Rows are points. To make a cloud, some directions were put in groups of two or more. Within a group, all points are equally far from the middle, so they leave a hole (a ring in 2 directions, a hollow ball in 3). The other directions are filled evenly. Then the cloud was stretched, turned, moved and blurred a little. How many holes are there, and how many directions does each take, smallest first?
In the rows, zero is written as 128.

Cloud, 14 rows:
[[ 66  99]
 [ 80 125]
 [ 96 188]
 [161  84]
 [ 86 117]
 [202 143]
 [135  44]
 [165 100]
 [168 174]
 [123 200]
 [ 92 160]
 [115  82]
 [172 158]
 [124 150]]
Holes: 0

Cloud, 22 rows:
[[135 121  62]
 [ 89  78 186]
 [ 74  90 175]
 [ 92 148 165]
 [ 97 138  82]
 [161 151 123]
 [160  51  96]
 [138 120  61]
 [146 139 184]
 [ 86 143 168]
 [176 134 167]
 [ 76  84 173]
 [195  93  88]
 [119 156 156]
 [100 140  83]
 [170  91 201]
 [ 83  65 128]
 [130 145 182]
 [ 71  83 115]
 [114  82  68]
 [182  78 190]
 [178  98  72]]
Holes: 1 (3)

Cloud:
[[168 137 143 204]
 [119 163 180 100]
 [102 201 175 134]
 [174 184 171 155]
 [134 189 164 104]
 [ 78 149  89 181]
 [152 202  97 194]
 [186 173 117 125]
 [142 205 163 187]
 [ 76 166 150 115]
 [159 100 126 196]
 [163 106  73 130]
 [155 155 198 132]
 [119 213 113 124]
 [ 70 145 139 120]
 [160 129  87 201]
 [110 143  64 186]
 [113 206 175 174]
 [ 72 121 114 131]
 [ 66 127 127 159]
 [100  78 120 138]
 [121 191  67 178]
 [ 87 151  81 185]
 [181 139  74 149]
 [165  80 134 113]
 [175 178 162 181]
 [175 139 111 201]]
Holes: 1 (4)

Cloud, 49 rows:
[[106 244 131 168  88 131]
 [108 126  58 110 161  41]
 [106 191 105  83  98 167]
 [ 79  82 177 164 105 126]
 [147 172  74 122 169 108]
 [134 203 157 132 208  78]
 [143 199 187 142  99 112]
 [166 119  96 111 124  30]
 [145 158  69  84 158  75]
 [ 78  61 132 129 112  99]
 [ 95 215 150 165 102 152]
 [172 119 155 139 147  80]
 [118  65 130 158  84 117]
 [132 112  65 137 147 175]
 [190 126 139 162  98 186]
 [ 44 130 148  69 139 140]
 [ 67 192 153 184 161  62]
 [ 95  90 149 155  79 109]
 [175  81  87 101  79 142]
 [131 209 189 146 128 111]
 [165 127  59 112 100  44]
 [144 180 104  70  77 127]
 [ 77 191 121  85 131 140]
 [105  73  66 112 122 119]
 [ 51 159  92 116 127  89]
 [157 111  39 109  93 141]
 [ 94 104  78 137 185 132]
 [188 130 114 179  94  93]
 [ 92 143 182  77 126  90]
 [119 122 134  57 139 128]
 [195 164  98 194  93  87]
 [ 29 119 115 135 156 159]
 [ 92 113 155 129  49 141]
 [ 77  85 148 135  95  99]
 [163 115  88 123 113  28]
 [ 85 163 153 195 150  61]
 [ 36 114 125  97 132 106]
 [ 85 136 176 180 104 112]
 [100 193 113  79  82 115]
 [119 198 104  66 183  63]
 [ 78 170 144  92 176 171]
 [137 155 192 136  74 176]
 [122 197 178 161  71  99]
 [108 148 136  88  50 153]
 [143 136 182 140 164 163]
 [140 163  82  73 168  65]
 [125 160 125 156  36  67]
 [210 152 117 128  78  75]
 [193 138 134 141 112  75]]
Holes: 2 (2, 2)

Cloud, 80 rows:
[[145  88 145 131 111  67 211 154]
 [ 80 193 150 117 175 150 148 138]
 [176 126 150 112 105 111 144  80]
 [139 132 176  41  99  82 162 134]
 [ 98  95 130  94 103 183 164 149]
 [ 64 216 199 166 131  91 132  96]
 [ 78 175  95 118 110 122 152  62]
 [115 129 129 220 110 169 137  99]
 [ 71 126 127  84  77 138 154 169]
 [ 98 108  88 207 153 144  81 102]
 [ 88 135 146 152 114 188 165 127]
 [ 80  73 109 135 101 154 156 178]
 [138  63 184 114 158 154 131 123]
 [ 60 174 182 159 121 125 101 106]
 [128 176 113 151 134 108 223 160]
 [ 70  84 116 104 184 110 192 117]
 [148  74 152 119 110 138 143 105]
 [117 148 142 142  98 128 164  48]
 [ 91 130  82 127 151  67 124 122]
 [ 77  96  78 117 117  59 118 135]
 [ 75 110 142 215 133 137 172 137]
 [ 96 159  81 115 141 139 143 124]
 [120 176 173 175 113  60 130 114]
 [115 190 198 115  79  74 108 118]
 [147 142 134  36 157 143 205  98]
 [114 136 178 178  85  87  84 185]
 [ 75 128 106 209  76 154 113 134]
 [120 112 143 153  84 133 100 182]
 [ 84 150 127 179 163 117 163 138]
 [ 39 137 139 148 182 132 151 157]
 [112 145 101 131 215  79 198 135]
 [ 82 174 128  86 146 144  95 134]
 [ 96 174 176  89 171 142 140 116]
 [ 53 146 141 149  86 137 181 132]
 [ 53 134  99 183  93 185 118  82]
 [115 119 179 102 147 106 124  78]
 [166 117 140 133 108  80 168 151]
 [111  82 183 147 230 163 146  58]
 [ 57 122 118 147 155 137 155 133]
 [119 164 103 112  79 131 133  43]
 [ 98 166 177 135  91 132  96  76]
 [115 154 159 163 129 187 150  98]
 [152 146 144 112 165  95 146  99]
 [ 60 157 146 129 121 109 203 117]
 [134 149 119 143  92 183 151 146]
 [129 118 181 179 198 129 120 121]
 [131 134 193 103 166 102 191 149]
 [113  97 120  91 115 208 164 130]
 [111 198 122  94 148 101 177 106]
 [140 105 190 104  67 144 102  97]
 [158 102 128  95 122 156 105  90]
 [ 84  75 124  77 146 218 169 112]
 [ 88  76 137 189 160 202 196  95]
 [ 95 121  92  97  97 167 175 123]
 [ 67 176 105 100  89 144  93 112]
 [120 123 103 122  85 216 221 123]
 [112 154  89 138  77 166 147 116]
 [124 131 111 152 141  55 110 105]
 [ 54 137 129 185 133 152 178 147]
 [145 130 108   7 151 154 195 122]
 [163 158 159 102  87 164 108  80]
 [107 186 193  99 220 100 157  81]
 [142 116 164 165  84  51 141 117]
 [121 120 136 143  88 132 134  96]
 [120  92 187  73 127 135 123  81]
 [168 118 126 174  99 154 128 144]
 [125 228 156  78 127 112 217 138]
 [126 195 106 177 111 132 142  39]
 [ 84 157 186 177  99  79 113 120]
 [138  72 137 134 139 123 210  76]
 [ 88 129 159  88 200 118 160 138]
 [184 177 103 148  99 173 156 114]
 [145 164 179 140 150 126 175  99]
 [130 127 201 103  95 160  94  94]
 [ 94 149 181 144 192 193 163  36]
 [104 106 108 122 140 123 147 200]
 [112 180 176 126 103  76 131 125]
 [116  62  99 136 152 178 211 127]
 [107  87 151 188  86 158 123 140]
 [172 123 139  82  75 154 179 105]]
Holes: 0

Cloud, 87 rows:
[[128 150  75 112 198 152  85 118  95]
 [192 133  85 158 133 105 108 102 100]
 [158 124  86 169 199  56 103 157 155]
 [ 85 140 158 159 112 155  89 156  78]
 [173 127 151 111 190 135 131 144 115]
 [119 122  56 185 161  99 126 165  99]
 [148  77 123 131 137  85  86 122  65]
 [157 170 158 158 125 155 132 137 128]
 [139 198 112 120 152 128 109 100 145]
 [119 159 166 154  88 170 118 120  51]
 [157 148 156 107 135 150 114 142  82]
 [ 98 130 115 141 102 105  77 121  99]
 [172 163  81 169 152 104  68 107 122]
 [ 82 157  98 148 191  81 100 105 100]
 [103 151 132 164 161 100 103 108  54]
 [161  92 137 147 162 146  53 117 125]
 [159 175  70  87 221 128  71 140 100]
 [171  84 104 134 125 102 106 148 102]
 [178 155 113 124 168 129 115 144  89]
 [ 94 169 121 171 184 137  80 114 127]
 [119 137 112 105 163 120  94  85 112]
 [ 98 138  94 234 148  93 118 129 107]
 [132 124 186  97 179 150 123 125 140]
 [130  82  89 174 184  89 107 200 108]
 [105  73  75 207 148 119 118 134 107]
 [105  79 115 135 118 107 161 133 112]
 [100  92 131 173 113 103 132 122 109]
 [145 115 110 189 215 125  98 201  83]
 [177 104 109 168 136 151 113  79 139]
 [155 126 127 111 136 120 131  79 148]
 [100 120 164 116 100 115  97 127 101]
 [130 110 154 150 167  67 138 146 123]
 [ 81 203 115  98 144 173  74 180  72]
 [112 186 110 130  94 157 147 150  61]
 [182 151 194  86 178 116  86 145  54]
 [ 93 149  77 174 184  95 136 129  90]
 [177 155 147 154 133 144 129 114 127]
 [ 66 149  77 176  96 128 105 116 109]
 [183 157 117 111 162 109 137 147  58]
 [ 66 162  64 140 124 133  97 123  97]
 [125 119  80 116 200 125  82 142 145]
 [107 129 128 160 161 110  89 179  84]
 [183 166 105 118 134 141 132 151  70]
 [117 188 157 195 115 163 142 173  98]
 [ 30 121 135 176 147 111 124 107 102]
 [159  48  71 155 120  59 171  75 159]
 [ 87 144 144 180 185 169 107 129 128]
 [130 206 109 124 175 145 111 149 147]
 [101 119 107 132 144 104 119  94  63]
 [ 88 177  79 120 145 120 114 124  91]
 [156 150 114 156  98 149 120 105 123]
 [118 120 146 155 168 175 148 161 166]
 [125  81 175 176 179 157 104 116  71]
 [126 108 105 144 206 102 122 155 159]
 [148 105 157 142 162 129  43 116 100]
 [ 94 190 172 149 196 164  77 157  85]
 [130 110 150 124 103 121 134 144 112]
 [140 128  84 115 162 132  92 109 133]
 [113 103  62 169 121 128  89 122 157]
 [143  71 130 103 124 109  84 129  78]
 [145  90 104 198 184 120 149 197 105]
 [168 109 175  91 114 170 135 135 117]
 [151 125 181 112 195  95 103 168 112]
 [156 157 125 107 249 103 114 108 115]
 [ 84  98  78 191  87 142 134 155 148]
 [117 113 155 174 100 199 101 113 133]
 [119 172 155 200 150 145 125 102 161]
 [ 52 169  73 133 122 123 128 132 110]
 [106 166 132 118 141 132  74 164  58]
 [154 120 127 124 168  51 111 166 111]
 [ 40 150 128 155 146 112 134  97  92]
 [135 136 169 123 115 172  51 154  81]
 [ 71  88  97 141 157 100  91 113 118]
 [103  66 143 156 160  81 132 138 139]
 [177 130 104 168 130 123 119 111  78]
 [149 162 165 136 174 123  78 162 137]
 [142 149 128  97  86 122  83 145  99]
 [139 103 112 142  30 122 139 124 124]
 [134 126 191  90 146 108  67 154 125]
 [132 139 157 100 109 191 132 135  86]
 [ 92 169  57 176  95 128 161 149  99]
 [200  81 182  98 152 110 110  97 104]
 [100 108  87 188 148 135 116 205 144]
 [158 147  60 164 106 105  82 110 131]
 [ 94 105 122 187 158 112  78 168 103]
 [ 97 158 119 156 109 102 107  86 117]
 [125 122  99 208 187 121 105 115 114]]
Holes: 0

Cloud:
[[167  61  31 147 171 144 123 111  82]
 [176 163  96 149 202 184 101 127 122]
 [226 113  71  77 105 172 120 119  89]
 [ 93 108 142  46 124 147 165 101  95]
 [ 94 136 129 202 140 108  87 174 141]
 [105  50 176 116 117 127 115 166  64]
 [154 119 145 167  74 124 115 186 157]
 [ 75  68 175 178 106 132 137 146  70]
 [105 110  96 135 202 145  56 161 151]
 [139 211 104 102 122 169 164 193 138]
 [ 93  88 169 157 181 168  96 159 203]
 [192 170 140  66 136 168 115 119  97]
 [145 118  75 129  69 153 116 209 159]
 [118 112 157 163 149 125 124 249 111]
 [167 203 160 164  99 174  64 113 121]
 [188 179  76  95 137 108 102  79 144]
 [ 92 140 188 164 174 151 108 167 177]
 [136  90  65 135  73 170 149  76  84]
 [ 86  91  82 142 106 216  96  83 129]
 [101 182 139 152 194 145 116 165 128]
 [188 158  61 105 121 118  99  31 133]
 [114 152 180 139 112 194  97 204 129]
 [139 122  89 196 167 188 166 118 121]
 [107 125  71 143 136 160 105 101 221]
 [112 118 163 168 112 192  63 157 216]
 [213 103 110 136 110  98 107  53 109]
 [173 143 147 101 188 166 107 136 112]
 [190 180  63 123 128  84 139 128 120]
 [128 162 113  96 136 163 168 183 154]
 [157 173  58  78 144  82 113 159  40]
 [ 82 185  98 129 125 159 111 161 176]
 [137  97  96 138 129 115  90 131  35]
 [158 149  62  97 179 173 156  98  60]
 [170 129  44  92 167 163 150 132  41]
 [159 182 169 142 186 141 116 140 149]
 [174 155  51 196 169 133  88  78 147]
 [125 163 140 132  87 165  63 174 222]
 [166 196 127 124 138 147 131 120 191]
 [ 88  56 161 206 106 146 130 151 114]
 [150 130 119  81 137  63 142 150 100]
 [127 122 153 123 138 179 131 186 197]
 [180  80 133 189 133 167 170 107 176]
 [169 140  81  86 149 125 197 126  79]
 [151 120 162 203 145 182 136  73 212]
 [123 186 148 117  50 100  84 156 143]
 [216 145  91  97 148 164 160 138 128]
 [111 150 143 114 176 144 100  89  68]
 [153 185 117 121 107 181 149 166 174]
 [164  99  91 153 161 106  81  99  65]
 [127 141 100 195 167 198 105 120 170]
 [132 106  72  93 130 106 159 107  32]
 [ 78 132 106 129  91  97  98 127  64]
 [137 175 112 162  53 136 111  25 168]
 [150 186  96  85  79  83 107 102  69]
 [124 126  66  84 151 172 115  64 105]
 [123  52  88 134 150 193 124  80  66]
 [171  97 106 183  90 127 161 112 179]
 [128 125 155 113  76 118  63  97 151]
 [118  86 117  91 196 184  98 161  77]
 [106 165 170 197 114 166  99  69 122]
 [142 137 115 218 134 128 148 154  97]
 [153  62  47 136 124 159  98 107  52]
 [108 142  71 131  77 125  59 134  97]
 [169 144 152  79  90  91 116 170  53]
 [113  98 115  76 101 134 184  93  61]
 [130  81  61 185 170 106 114  99 129]
 [ 67  60 169 183 175 150 170 175 126]
 [132 135  89 126 152 110 215 127  87]
 [152 127  69 187 165 126  63 167 144]
 [152  77 123 150  54 161 111 152 153]
 [107 169  91  83 133 129  96  83  84]
 [104 108  83 197 122 118 144 142 123]
 [ 97  47 156 109 192 173 107 112 116]
 [ 77 165  95 120  94 170  66 137 133]
 [173  78 118  88 159 198  82 157 100]
 [ 88  72 161 123 144 187 110 121  80]
 [188 169  48 125  55 143 123 119  59]
 [ 99 113 164 130  62 121  66 111 179]
 [ 91 181  99 125  96 159  90 159 192]
 [136 133 147 206 101 126  60 164 166]
 [110 115  95 108 168 138 211 119 103]
 [193 158 113  68 130  87 165 157  57]
 [163 115 166 110 172 150 168  71 116]
 [163 111 155 135 193 145 168 146  83]
 [166 171  74 137  62 174 163 104  78]
 [148  76 131 136 133 130 150 186 163]
 [140 118  77 141 203 190 122 119 122]
 [132 128 152 132 190 153 144 235  95]
 [203 118 127 124 168 154 152 158 113]
 [100  63 151 190 103 115  75  87 106]
 [120 179 155 171 151 191 113 188 133]
 [176 164 121 215 118 143  49 153 177]
 [135  55 119 164 174  97  87  84 105]
 [168 133 148 191 156 104  99 101 182]
 [ 98 130 138  69  92 153 173 104  80]
 [117  70 100 115 202 179 130 122  82]
 [102 122 100 104 121 182 128 151  39]
 [197 183 116 154 178  85 101 137  61]
 [132  50 138 153 170  96  78  92 130]
 [206 146  23  93 114 135 125 116  35]
 [169 161  51 102  98 147  73  43 123]]
Holes: 3 (2, 2, 2)

Cloud, 105 rows:
[[118 166 111 211 216 119 118  73 111]
 [189 131 177  74 160 123 159  77 118]
 [131  65 132 144 127 169  57 114 129]
 [193 119 172 164 178 135 206 145  91]
 [ 99 109 142 156 100 196 189 103 126]
 [229  69  96 141 125 135 123 166 150]
 [154 162  80 150 230 123 114  86 121]
 [ 51 133 123 161 164 138 164 101 141]
 [138 104  69 166  59 127 116 179 117]
 [136 116 148 103  65 158 126 160  57]
 [239  97 119 133 130 133 114  84 130]
 [233 111 192 120 117 141 125 183 127]
 [172 130 172  78 167 120 158  67 137]
 [121  69 137  99  54 155 153 118 111]
 [141 205  63 131 160 135 112 109  49]
 [173 191 142 122 103 110 172  77 109]
 [219 181 136  97 151 162 148 153  80]
 [132 132 106 204 183 166 133  41  95]
 [218 133 176  77 157 143 144 190 141]
 [205  49  83 134 118 126 199 122 121]
 [135 125 120 108 146 193 124  46 115]
 [231 115 181 132 170  70 126 127 109]
 [ 97 138 124 156 115 123 115 140  22]
 [118 185 127 193 169 155 132  81  39]
 [128  77 185 101 134 102 117 115 193]
 [235 108 145  84  99  98 187 149  96]
 [141 120  93 206 204  76 118 134  85]
 [186  70  74 149 189 114 194 132 104]
 [132 121 134 160 148  87  55 164 142]
 [182 129 144 141  84 141  81 163 177]
 [194 174 187 118 135 179 170 150 156]
 [148  73  93 175 125 169 164 158 150]
 [162  91  83 187 174 109 188 126 155]
 [ 88 141 146 153 155 147 180 104 184]
 [199 125  54 189 158 110 174 166  67]
 [217  40 115 152 159 131 167 123 135]
 [114 206 131 183 182 108 152 159 121]
 [ 55 149 108 139 153 205 134  76 101]
 [168 127 129 142 145 139 109 205  50]
 [126  95 111 158 205 110 192  76  92]
 [147 145  54 193 193 104 176 114 127]
 [206  49 113 181 118 138 154 115 143]
 [106  91 118 214 115 164 102 137 139]
 [127 142 126 149 186 116 136 183  31]
 [107  78 189 139 104 121 155 107 137]
 [142 125 127 103 119 146 159  45 167]
 [ 56 155  44 163 135 147 154 115 131]
 [146 109 151 147 175 196 168 166  60]
 [110 148  23 153 186 127 189 135 109]
 [169 109 148 119 206  97 152 160  50]
 [151 106 115 222 132 204 127 109  97]
 [135 101 121  79 150 149 126 190  82]
 [120 129  77 210 157 106 134 168 134]
 [210 165 154  77 180 104 170 140 122]
 [168 138 147  63  63 182 172 108 128]
 [148 113 150 209 175  73 118  99  88]
 [163  95 128 190 187 141 190  92 171]
 [119 142  79 119 111 192  78 118 130]
 [148 184 163  98 168 166 123  96  57]
 [136 112  96 202 155 101 114 183 138]
 [203  81 125 203  98 121 154 115 124]
 [234  85 103 136 144 153  98 163 126]
 [171 129 118  81 122  95 159 215 101]
 [148 186 127 168  90 206 120 119 107]
 [ 97 124  70 167 168 148 173 159 148]
 [ 98 146 122 130 195 173 155  45  90]
 [153 180 177 129  91 193 169 118 128]
 [181  70  57 154 162  71 173 102 100]
 [121 174 158 124 205 192 151  89  56]
 [112 174 133 112 201 122 182  78 108]
 [169 108  74 203 196 134 163  75  69]
 [170 116 144 126 175 140 136 192  40]
 [131  59 142 157 156  89 165  98 163]
 [151 111 165 164 149 116  89 111  42]
 [151 195 163 144 137 187 163 183 141]
 [193 151 117 178 157 151 188 165  46]
 [123 191 145  79 182 163 113 176 101]
 [189 164 168  84 119 140 180 155 177]
 [193  95 148 111 167 101 178 129  51]
 [189 113 205  88 104 105 151  99 149]
 [132 209 110 143 137 113 167  75  62]
 [173 144 159  66  51 157 171 132 151]
 [217 153 132  70 156  85 163 156  95]
 [155  96  84  98 157  73 205 155  87]
 [213 139  87 110 127 127 108 135  41]
 [187  86 106 148 225  92  76 120  99]
 [223 153 155 118  87 111 139 158 169]
 [ 74 154  63 145 152 144 154  47 105]
 [ 89 100  83 200 151 148  98  93  62]
 [ 95 200 119 190 187 174  87 112  65]
 [134 122  93 185 139 119  98 199 100]
 [165 102 131 161 142 116  77 102  51]
 [147 167  71 110 174 165 225 157  81]
 [125 172  77  82 205 171 157 137  88]
 [150  70  90 185 114  93 156  65 111]
 [115  59 101 136  68 160 139 125 132]
 [168 166  97 206 142 158 160 171 143]
 [148 121 137 230 184 151 119  70  64]
 [124 148 100 187 150 174 137 137 192]
 [208  97 159 208 173 134 129 114  64]
 [110 170 186 106 139 210 122  96 100]
 [142 174 108  76 102  78 131 190 110]
 [196 144 149  69 115  65 177 138 142]
 [172 105 126 227 141 159 155 125 166]
 [171 107 170  71 125 120 154  65 130]]
Holes: 3 (2, 2, 4)

Cloud (96 x 9):
[[104 140 160 121 109 103  85  93  41]
 [122 159 160 183 111 116 103 108 157]
 [112 155  77  85  99  63 124 123 204]
 [100 141 105  33 103 140 135 137 119]
 [ 91 117 109  50 107  87 151  33  83]
 [150 138 123  49 186 128 132  80 153]
 [103 171  45 119  97  48 134  75  63]
 [134 102 132  56 139  81 113  92 169]
 [141 213 118 126 196 135 116 122 176]
 [ 99 107  86  77 115 179 128  95 137]
 [130 135 164 100 124 141 188 185 164]
 [ 70 199  88 131  96  97 123  79 136]
 [ 89 141 160 145 147 172 165 154  70]
 [ 82 157 182 132 184 143 149 135 160]
 [ 89 124 164 139 126 168 172  81  83]
 [ 61 115 116 159  92 116  89 123  81]
 [107 100  90 111 109  52 117  66 152]
 [ 96 163 104 141  67 124 109  83  32]
 [ 92  91 118  51 142  69 165 113  75]
 [ 80 139 143  59 100 125 106 114 143]
 [112 149 146 143 164 129  57 150  88]
 [122 208  83 139 102  59  76  82  94]
 [ 98 138 144  73 210 123 130 131  90]
 [147 148 173 115 192 116  96 111 180]
 [113 140  52 133 173  92 157 102 125]
 [121 132  65  94 149 134 100  45 150]
 [135 131 109 166  89 111 125 183 169]
 [ 77 116  92 132  66 132 137  83  70]
 [ 48 137 118 148 136 156 144  95 120]
 [ 91 124  54 115 158 122 158 106 173]
 [116 187 125 193 147 122 162 132 118]
 [ 67 147 127 143 109  44 136  87 150]
 [123 206  92  69 148  76 162 112 154]
 [114 174  74 115  72 115  82 177 111]
 [142 148 169 145 132  52 119 116 152]
 [ 90 193  91 127 160 144  95  66 122]
 [109 170  89  58 154  79 167  74 152]
 [104 126 171 103 179 103  73 125 151]
 [ 88 144 168 114 139  40 179  76 133]
 [109 152 104 102 239 127 127 101 136]
 [ 35 140 133 152 101  99 153 116  76]
 [135 150  62  59 158  50  93  97  87]
 [ 96 171 114 152  68  35  99  87  87]
 [133 174  69  85  70  48  76 102  86]
 [125 144 179  85 208 115 154 141 133]
 [140 223 112 104  96  70  93 105 123]
 [ 43 139 115 148  93  76 181  92  79]
 [ 67 128 132 178 157  78 110  92 134]
 [150 195 122 122 130  43  77 120 145]
 [ 74 168  96 134 125  75 203  94 126]
 [ 79 193  75 155  84 109  86 119  83]
 [ 96  83 132 101 101 134 128 150 192]
 [148 136 132 156 146 150  85  74 153]
 [ 87 115 142  76  66  92 104 119  79]
 [ 57 154 139  98  85 148 120 125 118]
 [125 161  36  69  96  98 103  98  75]
 [110 145 166 183 139  74 136  88 118]
 [157 149  53  67 180 102 118 110 110]
 [106 195  96 106  87 115 170  50  96]
 [132 164 153 137  77 164 100 157 143]
 [ 96 124 140 115 135 183 151 196 161]
 [122 153  82 136 192  42 132 125 126]
 [107 165 158 150 120  88  64  87 119]
 [156 119 147 122  73 155 145 143  89]
 [ 80  98 140  89 181 147 124 146 100]
 [115 186  99 124 142  33  93  86 175]
 [134 179 107 122  96  97 127  58 165]
 [111  72 106  90 112 105  81 150 132]
 [111 175 104  60 106 137  85 157  98]
 [ 66 197 120 112 108  43 116  60  75]
 [ 53 194 130 155 106  61 137  88  57]
 [ 85 146 175 134 104  91 170 183 109]
 [ 76 215 127 148 112 120 164 106 102]
 [ 62 112 157  93 153 152 173 125  99]
 [147 113 153 152 140  68 108 131 148]
 [117 117  93 126  77 113 123 185 187]
 [171 158 101 112 124 170 146  95 111]
 [137 195 133 166  82 124 103 141 102]
 [105 166 169 132 163  95 137  46  56]
 [ 91 124  79 144  88 143 116 191 143]
 [127 165 177 102 181  82 135 102 168]
 [104 173 136  44 155 121 114 122  77]
 [172 149 141  97 133 154  81 120 100]
 [ 80 123 107  92 159 157 185  92 126]
 [ 83 149 125  90  93 154 177 147 155]
 [139 169 112 116 162 173 189 151 147]
 [ 78 165 137  99 195 101  68  99 124]
 [ 57 170 150 182 135 120  98 139 138]
 [ 96 151 135  70 140   7 155  90 108]
 [131  83 130  74 183 110 175  98 101]
 [ 67 119 140 111 192 120 186  98  99]
 [166 171 114  66 107 148  79 120 142]
 [104 199 113  65  99  31 105  97  78]
 [112 101 175  76 114  83 148 130 143]
 [ 71 147 150 144 156 133 152  64 123]
 [ 98 177  89 125 156  96  44  91  69]]
Holes: 1 (8)
